Each row of a before or after table is a point. The points were changed in one or more steps. Then noise was added and the rows were shuffled. The steps act on columns, c1 being the first. What was done? A step turns or swaps two columns, mirrors them in a line or flattens them onto one, adds a multiple of one to another, or multiplies or shifts one. Angles are multiples of 10 degrees, from the lower column toward the higher: turns from -170 to 170, lines from 10 to 170 but not 90. Use the fewest steps. Two steps may share a column if one is a turn and the other turns, adds or multiplies; they go together, in the order done. Otherwise the lowest column goes first.
In the rows, 128 means zero.

Before, 13 rows:
[[106 153 126]
 [ 98 132 123]
 [119 129 152]
 [133 135 154]
 [116 119 106]
 [118 111 152]
 [152 171 131]
 [151 157 107]
 [129 115 190]
 [178 175  96]
 [169  91 166]
 [140 138 120]
 [158 117 162]]
After:
[[248 175  97]
 [113  90 169]
 [218 170 133]
 [193 156 105]
 [143 137 155]
 [104 132 123]
 [153 136 118]
 [143 153 126]
 [104 117 109]
 [121 129 152]
 [110 116 191]
 [142 118 164]
 [ 93 111 153]]
Steps: add 1.5 times c2 to c1

Before:
[[146 136  91  68  63 150]
 [170 113  43 171 105 176]
 [ 85 152 172  96 156  88]
 [151  72 121 161  77  62]
 [172 140  92 127  66 125]
 [ 85 135 165 120  76 141]
 [114 112 105 155 119 101]
 [118 150 121 107 122 162]
 [186 135 113 142  82  59]
 [ 88 157 126 194 152  76]
 [169 126 116 129 170 182]]
After (11 x 6):
[[140 156 129 144  98 140]
 [ 66 138 113 129 168  55]
 [123 150  94 190  78  83]
 [ 88 132 116 135 102 190]
 [156 157 136  57 187 123]
 [ 81 143  39  94  80 131]
 [174 135 180 150 178 133]
 [ 98  75 103 101 159  55]
 [176 124 166 129  93  90]
 [139 120 100 101 147 105]
 [ 85 148  99 139 105  76]]
Steps: turn c1 and c4 by 170 degrees; turn c2 and c3 by 20 degrees; turn c5 and c6 by 60 degrees

Before, 14 rows:
[[163 165  91  85  92 157  96   7 110]
 [144 110 104 109 148 132  99 117  75]
 [143 101 195 135 115  93 135  91 125]
 [ 35 126  99 111 134 111 141 123 106]
 [154 165  92 137 111 128 154 122 138]
 [143 101  97 145 154 144  82 128 142]
 [102 107 111 137 109  62 136 127 137]
 [161  93 104 153 164 154 160 129 143]
 [162  89 133  85 126 153 134 100 130]
 [119 159 120 138 152 134 127  83 105]
 [156  98 211 116 144 155 150 128 140]
 [113 101 131 126  98 117 149 131 102]
 [173 135 119 154 126  96 155  63 123]
 [143  89  98 156 123 157 143 111 116]]
After (14 x 9):
[[111 129 129 154 108 117 162  63 117]
 [104  99 150 117  98 151 143 132 211]
 [ 95 167 136 132 136 151 142 115  95]
 [125 100 127 136 132  86 153  90 197]
 [166 158 106 142 112 152 126  80 124]
 [137 102 104 127 165 113 156 128 135]
 [153 104 137 135 153  64 168 126 104]
 [106  90 126  89 119 136 140  99 133]
 [117  84 117 147 125 142 138 115 101]
 [143 169 109  90 151 159  79   6  95]
 [113  97 139 148  86 149 159 129 103]
 [130 112  82 111 104 115 106 119 107]
 [219 119 106 105 152 120 148 123 101]
 [120  97 138 148 100 117  86 128  94]]
Steps: turn c1 and c5 by -160 degrees; add -0.5 times c8 to c1; add 0.5 times c2 to c6; turn c6 and c7 by -20 degrees; swap c3 and c9

Before (12 x 12):
[[166  89 117 129  60 135  76 131 107 103 144 134]
 [138 124 127 131 140 134 164 137  96 129 142 154]
 [125 163 102 121 142  93 130 154 104 111 132 150]
 [107 116  56 126  87  93 135 118 105 148 128 142]
 [131 112 110 136 154 137  51 136 127 108  78 162]
 [185 135 135 139 161 128  91 128 115 162 133 138]
 [123 145 106 175 165 122 100 121  99 117 149  97]
 [119 159 143 118 160 133 126 113 112 130 146 148]
 [139 160 124 123 158 151 166 145 134 157 154 124]
 [125 127 146 159 121 121 135 129 138 125 143 138]
 [179 141 107 138  84 136 137 113 111 110 145 155]
 [114 150 151 136 158 127 166 121 118 142 116  94]]
After (12 x 12):
[[112 149 150 137 150 132 166 137 122 131 161 142]
 [148 133 135 139 151 129  91  81 106 147 117 127]
 [106 158 143 116 150 139 127 127 119 147 100 139]
 [125 124 125 131 138 134 165 122  94 124  96 125]
 [149 156 123 125 150 158 166 128 126 164 119 176]
 [140 168 103 123 137 100 131 143  98 120 109 113]
 [112 147 108 175 152 126 100 128 100  47 145 194]
 [134 139 107 137  95 139 141  75 107  94  96 130]
 [102 120  55 126  98  93 135 140 113 150 116 114]
 [143  87 117 130  80 131  76  97 101 101 114 150]
 [132 128 146 160 122 120 135 131 137  77 111 145]
 [133 111 110 137 144 133  52 128 125  97 124   5]]
Steps: turn c1 and c8 by -60 degrees; turn c1 and c9 by -20 degrees; turn c2 and c6 by 10 degrees; add -1.5 times c4 to c10; multiply c5 by 0.7; turn c11 and c12 by 120 degrees; multiply c12 by 2
